Each row is a point. The last column is the point's height on a tilted bowl or saddle (a function of degree 2), plus a little noise. Count its main directions that bend up, bend down and stay straight.

Points, 17 rows:
[[ -3.7   5.7   5.4   4.6]
 [ -1.1   7.4  -3.8   6.4]
 [ -5.7  -1.0   2.7   0.2]
 [  2.1  -1.9   2.4   2.0]
 [  5.3  -6.2  -5.1   7.1]
 [-10.1  -4.2  -0.2   1.9]
 [ -4.5  -7.6   3.2   6.2]
 [  4.5  -3.6  -3.0   3.3]
 [  0.9   2.5   1.9   1.7]
 [ -2.3  -4.8   5.5   4.2]
 [  2.3   2.6   1.1   1.8]
 [  0.6  -1.4   1.7   1.3]
 [  4.8  -0.5  -0.1   1.6]
 [  2.3   1.8  -6.7   3.7]
 [  5.7   0.3  -1.2   1.6]
 [  3.4  -0.1  -0.3   1.3]
 [  2.7  -7.2  -4.1   7.8]]
Directions: 2 up, 0 down, 1 straight

Points, 21 rows:
[[-1.6  8.1 -1.4 -0.8  2.6]
 [-6.5  7.7  6.6 -0.6  5.9]
 [-3.1  0.3  2.0  0.3 -5.8]
 [ 3.7 -0.2  4.8  0.6 -2.1]
 [ 3.5  0.2  0.6 -0.1 -5.1]
 [ 1.2  4.8 -4.7 -7.1  5.7]
 [ 7.7  0.0 -0.4  7.0  0.6]
 [ 0.5 -0.4  1.4  2.0 -5.1]
 [-2.2 -1.3 -0.2  0.6 -6.0]
 [ 0.1 -1.6 -2.5 -0.5 -4.9]
 [-3.0 -5.0 -9.6  0.1  5.8]
 [-2.0  1.5 -5.4  3.3 -2.3]
 [ 4.6 -4.5 -1.5 -1.5 -2.0]
 [ 2.5 -1.5 -6.6 -5.7  2.8]
 [-1.3 -3.8  5.8  2.4 -0.6]
 [-0.1 -7.7  2.9  2.6  2.7]
 [-8.2  4.7  0.8 -4.0 -1.0]
 [ 4.6 -1.6 -3.1  2.4 -3.8]
 [ 9.5 -6.7 -1.0 -5.9  6.4]
 [-3.9  5.2 -0.3 -3.2 -0.9]
 [-1.9 -5.1  1.2 -5.2  1.1]]
Directions: 3 up, 0 down, 1 straight

Points (23 x 5):
[[-7.3  2.0 -0.4 -3.1  6.7]
 [-0.9 -3.1 -1.7 -1.1  1.4]
 [-5.8  0.4  4.4  5.8  5.7]
 [ 2.3 -1.0 -5.4  5.0  1.9]
 [-9.7  2.4 -2.1  1.8  8.8]
 [-2.0  1.9  8.9 -7.5  1.4]
 [-0.5 -1.9 -0.4  1.2  1.3]
 [-4.7  1.1 -5.4  2.6  1.7]
 [ 1.3  1.7  2.3 -0.6  0.8]
 [-1.2 -0.5  0.4  3.3  1.9]
 [-0.4  3.2 -8.5  1.6 -1.0]
 [ 7.1  6.7 -2.6 -5.0  8.3]
 [-2.7 -3.1  4.2  4.5  3.0]
 [-2.1 -3.3 -1.8 -3.3  2.2]
 [ 1.5 -6.7  3.5 -1.5  2.8]
 [ 1.1  2.1  6.3 -2.2 -1.0]
 [ 3.3 -1.9  3.3 -1.5  0.9]
 [-0.9  3.4 -0.7  6.7  4.6]
 [ 3.6 -7.0  5.0  7.9  6.2]
 [-1.4 -4.0  2.9 -4.5  3.1]
 [ 4.5  0.7 -7.2 -2.8  1.2]
 [-6.7  5.3  3.8  0.2  6.4]
 [-4.4 -3.3 -6.5  1.3  0.0]]
Directions: 3 up, 1 down, 0 straight

Points (44 x 7):
[[  0.8  -3.5   1.7  -2.8   4.3  -6.8   2.8]
 [ -4.2  -6.5   4.1  -9.9  -5.1   2.7   3.9]
 [  2.7  -3.1   8.2   2.6  -6.7  -5.0  -3.3]
 [  4.2 -11.2   5.3   0.8  -4.7   1.4  -3.3]
 [ -3.5   4.8   2.6  -2.5  -5.2   4.6  -5.1]
 [ -1.2 -10.0   3.3  -0.9  -2.5  -1.8  -0.3]
 [ -4.1  -3.9  -0.3   5.8  -0.7   0.9   3.9]
 [ -5.2   2.5   0.2   1.7  -1.1   3.2   1.0]
 [  1.1  -4.3  -6.4  -3.0  -3.0   1.9  -4.0]
 [ -0.5   1.5  -7.0   7.8   1.5  -3.7   5.4]
 [ -3.6  -2.0   2.0   0.6   0.0   1.4  -1.1]
 [ -5.4  -0.7   2.4  -4.0   3.9  -0.4   2.6]
 [  0.9   9.8  -2.1  -2.9  -2.9  -6.3  -0.9]
 [ -4.2  -4.0   0.7   3.0  -1.5   0.1   0.9]
 [  0.2  -2.5  -1.8  -5.1  -4.9   2.7  -2.9]
 [  1.7  -8.6  -0.9  -6.6  -4.4   3.6   0.9]
 [  3.7  -3.0  -0.1   2.0   0.4   5.4   2.0]
 [ -2.2  -9.5  -1.4  -6.2   5.9   4.3   1.3]
 [ -0.9   1.6  -2.9   0.6   0.5  -2.5  -2.1]
 [  0.8  -4.8   1.8   1.8   4.7   4.4  -3.8]
 [  0.1   2.5  -0.9   2.2  -5.0  -3.4  -0.8]
 [  6.7  -0.4  -6.8   5.8   1.2  -1.7   6.3]
 [ -5.8  -2.0  -0.5   4.9   3.0  -2.3   4.5]
 [ -2.0  -3.6  -4.0  -0.6   0.8  -1.4  -2.8]
 [  1.4  -7.3   3.2   6.8   2.1  -1.9   1.0]
 [ -1.5   2.3   4.7   5.3   0.4  -2.9  -0.4]
 [  5.5   1.7  -7.9   0.7  -8.6   0.6  -0.7]
 [ -6.2  -5.0   6.6  -4.5   1.6  -4.6   9.5]
 [ -6.6  -0.9  -5.2   3.2  -2.4  -0.1   2.5]
 [ -4.7   2.4  -2.4   1.9   3.3   2.2   0.4]
 [ -0.3   3.3   1.2   0.1   4.3  -2.7  -3.7]
 [ -3.3   1.6   0.8   5.1  -3.6  -2.5   2.0]
 [  5.6   4.8  -0.4  -5.1   1.7   3.8   4.8]
 [  2.2   6.7  -1.1  -4.6   2.5  -4.7  -0.6]
 [  2.5   3.6  -1.5  -7.3  -3.8   2.1   1.0]
 [  0.3   3.5  -0.5   1.1  -1.9   9.2   6.0]
 [  1.8   1.7   5.1  -2.0   3.7  -6.0   1.0]
 [  3.6   1.9   4.3  -1.9  -9.3   1.3  -9.9]
 [  6.1  -2.2  -3.7   2.2   9.8  -6.3 -12.4]
 [  1.1  -1.1  -2.2   0.5   1.2  -5.8   0.9]
 [  3.5   0.2   2.1  -1.5   1.3   3.8  -0.4]
 [  1.8   6.2  -0.1  -0.9   5.8   8.4   3.1]
 [  8.3  -0.5   6.8   2.1   5.4  -2.0  -4.4]
 [  1.0  -0.8  -0.3  -0.6  -5.3   3.0  -3.6]]
Directions: 3 up, 2 down, 1 straight

Points, 38 rows:
[[  4.3   6.2  -1.1  -2.5  -6.4   1.7  -1.4]
 [  1.2   2.5  -1.7  -1.9  -0.2   0.2  -0.4]
 [ -1.1   0.7  -2.3   4.5  -5.2   6.2  -2.6]
 [  1.0  -2.1  -4.5  -2.5   5.3   2.9  -1.5]
 [ -0.3  -1.4   3.9  -0.6  -2.1  -3.6  -2.1]
 [  1.8  -0.2  -3.9   1.9  -4.0  -6.8  -2.6]
 [ -4.7  -2.2  -7.5  -0.5   0.6   6.1  -3.5]
 [  0.5   1.9   0.9   2.0  -2.8   7.2  -1.4]
 [ -1.6   3.1  -0.1   2.1  -2.1  -3.9  -1.8]
 [  5.6  -3.4  -0.1  -5.6   2.2 -13.6 -12.2]
 [  2.9   1.5  -9.5   3.4   5.9  -1.1  -6.5]
 [ -2.2   3.8   5.1   1.8  -1.8   4.4  -2.1]
 [  4.6   4.7   0.6  -2.4  -2.5   1.8  -0.9]
 [ -3.3  -5.4   4.4  -7.1   5.0   2.9  -1.5]
 [ -0.4  -6.2  -6.0  -3.1  -1.0  -3.3  -3.1]
 [  7.7  -1.2  -2.1   0.9   0.9   0.4  -1.9]
 [  0.5   5.8   2.0  -2.0  -1.3  -1.2  -1.4]
 [ -4.6   5.0   3.4   2.7   1.0  -3.7  -4.0]
 [  0.4   1.2  -1.8  -0.9   2.6  -0.9  -0.6]
 [ -2.4  -2.0   3.0   2.7   5.6   7.5  -2.4]
 [  0.6  -2.3  -5.4   1.0  -2.1   7.9  -3.2]
 [ -3.7  -0.1  -6.4  -1.6 -10.2  -3.3  -3.4]
 [  1.5  -0.3  -5.0  -3.4   2.6   0.1  -1.6]
 [  0.2   1.5  -2.6   1.0  -3.6  -5.8  -2.0]
 [ -3.7   3.9  -4.6   4.1   2.4   3.9  -3.1]
 [ -3.9  -1.2   1.7   1.8  -3.1   4.5  -1.9]
 [  0.4   6.8  -3.0  -1.5  -1.6 -12.0  -8.4]
 [  8.7  -2.0  -2.3   1.8   1.4  -6.7  -5.1]
 [  0.8  -0.7   2.6   2.4  -2.2   1.1  -0.7]
 [  3.4   1.7  -5.4   1.7   4.5  -5.0  -4.5]
 [ -4.7   1.3   3.7   0.9  -2.9   4.1  -2.2]
 [ -0.1  -1.7   3.8   3.1  -4.3   1.3  -1.6]
 [  3.3   2.0  -0.4  -5.1  -8.0  -3.6  -2.8]
 [  5.6   1.2  -3.8  -0.2   0.6   2.0  -1.5]
 [ -9.9  -3.6  -0.8  -0.2   5.6   5.7  -2.6]
 [ 10.0  -1.1  -4.4  -8.3   3.7   2.9  -7.4]
 [ -4.9   7.8  -1.8   2.4  -0.8  -6.7  -5.5]
 [-11.0  -0.9   8.5   2.7  -0.4   2.0  -8.6]]
Directions: 0 up, 5 down, 1 straight

Points (64 x 9):
[[  1.9  -1.2   1.3  -1.3   2.5  -5.9  -0.3   2.5   0.4]
 [  5.9  -0.2  -1.2  -2.6  -1.4   5.7  -5.6  -2.9  -3.2]
 [ -0.8   3.1   8.1  -0.1   1.0   1.4   3.8  -6.3  -1.3]
 [  0.2   0.5   5.7   7.0   8.1  -2.9  -1.4   2.2   0.7]
 [  0.6  -3.7   5.3   3.1   8.2   2.8   6.0   3.1  -2.4]
 [ -2.1   1.7  11.3  -3.0  -3.3  -1.6   3.9   3.5   1.8]
 [ -3.8  -3.6  -0.3  -2.9  -2.8   0.1  -5.8   7.2   2.2]
 [  5.0  -0.4   0.2  -5.2  -2.9  -4.5  -2.3  -0.4  -4.3]
 [  2.4  -4.8  -3.2   1.6  -7.5   3.1   3.8   4.0  -3.0]
 [  3.0   0.8  -4.8   3.9   0.6  -4.9   5.5   0.7   2.5]
 [  0.2  -2.9  -7.5  -8.7  -2.9 -11.1   3.7  -1.5  -8.5]
 [  7.1   0.0   4.9  -1.6   0.6   1.0  10.2  -1.4  -8.4]
 [  4.0  -0.7   3.6  -1.6   2.8   6.4   0.2  -8.2  -0.5]
 [  2.4  -3.0  -3.0  -0.6  -8.9   5.6  -2.3  -0.7  -5.6]
 [  2.8  -3.1  -1.3  -1.2  -1.8   0.2   3.5  -2.2  -0.3]
 [ -0.3  -3.2   1.9   8.7   1.3   4.3  -0.2  -3.3   7.8]
 [  2.2  -0.2   7.1   3.6   9.5  -5.4  -0.5   5.7  -4.9]
 [ -2.3   1.2   3.4   0.3   4.8   6.6   5.4 -10.8   2.4]
 [  8.1  -0.7  -7.3  -0.2   5.5   3.2  -1.5   5.2  -7.1]
 [  2.4   2.6  -0.2  -0.6  -3.2   4.9   5.4  -2.5  -0.4]
 [ -7.2  -3.0  -5.9   5.4 -11.2   3.4   2.9   1.0  -4.6]
 [ -3.8  -7.5   2.0  -2.3  -5.5  -2.9   5.0  -3.2   4.7]
 [  3.9  -4.3   0.1  -0.4  -3.1  -0.7   1.9  -6.3  -1.5]
 [ -6.1  -4.3   2.7  -1.5  -5.6  -0.7  -2.5   7.5   5.8]
 [ -3.5  -5.7  -3.0  -1.4   3.2   4.4   1.1  -2.4   4.0]
 [ -4.2   5.1   0.8  -5.4  -5.2  -0.5  -2.6   2.2   1.3]
 [ -1.5   3.7  -6.7  -0.2   5.0  -0.6   0.0  -3.6   2.6]
 [  0.6   2.5  -5.3   0.1  -0.2  -1.6  -5.2  -4.0   0.7]
 [  2.5   3.4  -3.6   1.0   0.3  -5.0   1.3   0.6   1.2]
 [ -8.4  -6.0   3.8  -6.4   0.1  -2.1   3.9  -1.1   6.2]
 [ -1.1   4.1   3.6   1.0   3.3   1.3  -1.1   0.2   1.7]
 [ -2.6  -1.0   8.7   2.9   4.3   3.6   2.9   3.1  -1.0]
 [  4.9  -0.8   2.0   0.8   2.6  -2.7   1.1   1.1  -1.1]
 [ -8.4  -3.2   0.4   6.8   2.0  -7.1  -3.0  -0.8  11.8]
 [ -2.3   2.3   0.4  -2.2  -1.4   1.1   5.0  -0.2   1.1]
 [  2.3  -0.5  -1.9   9.0   2.2  -1.7  -4.5  -1.7   9.6]
 [  0.4  -7.5   1.4  -5.6   3.0   2.5  -3.4   4.7   2.7]
 [  0.0  -0.4   3.3   3.3   4.5   0.7   5.0  -1.2   1.2]
 [ -1.1  -2.2  -6.5  -4.3  -3.2   2.3   0.5   4.3  -1.1]
 [  7.0   2.2   1.2  -3.9  -3.5   4.5  -7.7   2.3  -2.7]
 [  1.3  -3.5   4.6  -0.7   3.5  -6.0  -6.2   0.1  -2.6]
 [ -0.7   3.1   3.8   1.2  -1.0   3.5   4.2  -4.9   1.6]
 [ -4.8  -0.9   0.1   0.2   5.8   1.1   3.9   2.4   2.6]
 [  5.0   0.1  -5.6  -8.6  -7.1   1.0   4.3  -0.9  -6.6]
 [  1.5  -2.5  -8.5   3.3   4.8   0.3  -0.6   5.3   1.8]
 [  1.5   1.9  -1.7   2.6  -2.4  -6.0   0.4  -1.2   2.0]
 [  2.2   0.6   1.5  -7.9   1.1  -3.3  -3.3  -2.8  -5.7]
 [  5.9  -2.6  -3.0   0.1  -1.8   5.3   1.0   4.9  -4.0]
 [ -0.5  -0.1  -3.5  -2.4   0.4   1.8   6.5  11.4   0.8]
 [ -0.8   2.8  -1.2   6.2  -4.9  -3.1  -1.6  -1.0   3.6]
 [  2.2   7.9   2.4  -2.9  -3.1  -0.1   6.4   2.7   1.3]
 [  2.0  -2.4   1.3  -5.0  -1.3   0.2  -5.2  -2.7  -3.5]
 [ -3.3  -0.9  -8.6  -0.4  -5.3   4.6   1.2  -5.3  -2.2]
 [ -3.6   2.0  10.9   7.4  -2.8   2.9   1.2  -3.5  -1.7]
 [ -2.8  -1.2  -3.0  -7.1  -2.0   2.3   3.7   4.1   2.6]
 [  0.1  -1.3  -2.2  -3.0   0.2  -2.4  -0.3   1.7   0.8]
 [  4.9  -3.4  -1.4   0.3  -6.0   5.6   1.0  -1.5  -3.7]
 [  0.6  -0.7  -1.0   6.2  -8.8   3.1   8.1   7.0  -7.7]
 [  3.4   8.4   9.0  -1.6  -1.4   2.2  -5.8   1.1   2.6]
 [ -4.3   2.4   7.2   4.9   2.6  -0.5  -3.5   1.4   0.5]
 [ -0.2  -0.3   1.2  -0.3   2.2   4.8   7.6   0.8  -0.9]
 [  4.6   2.0  -0.6   5.3  -0.1  -4.0   9.0  -3.0  -0.7]
 [  8.7   2.8   2.7   0.6   5.0   2.3   0.2  -1.7  -3.6]
 [  0.5  -4.1  -0.8   2.3  -3.8  -5.4   3.8   0.9   4.0]]
Directions: 2 up, 5 down, 1 straight
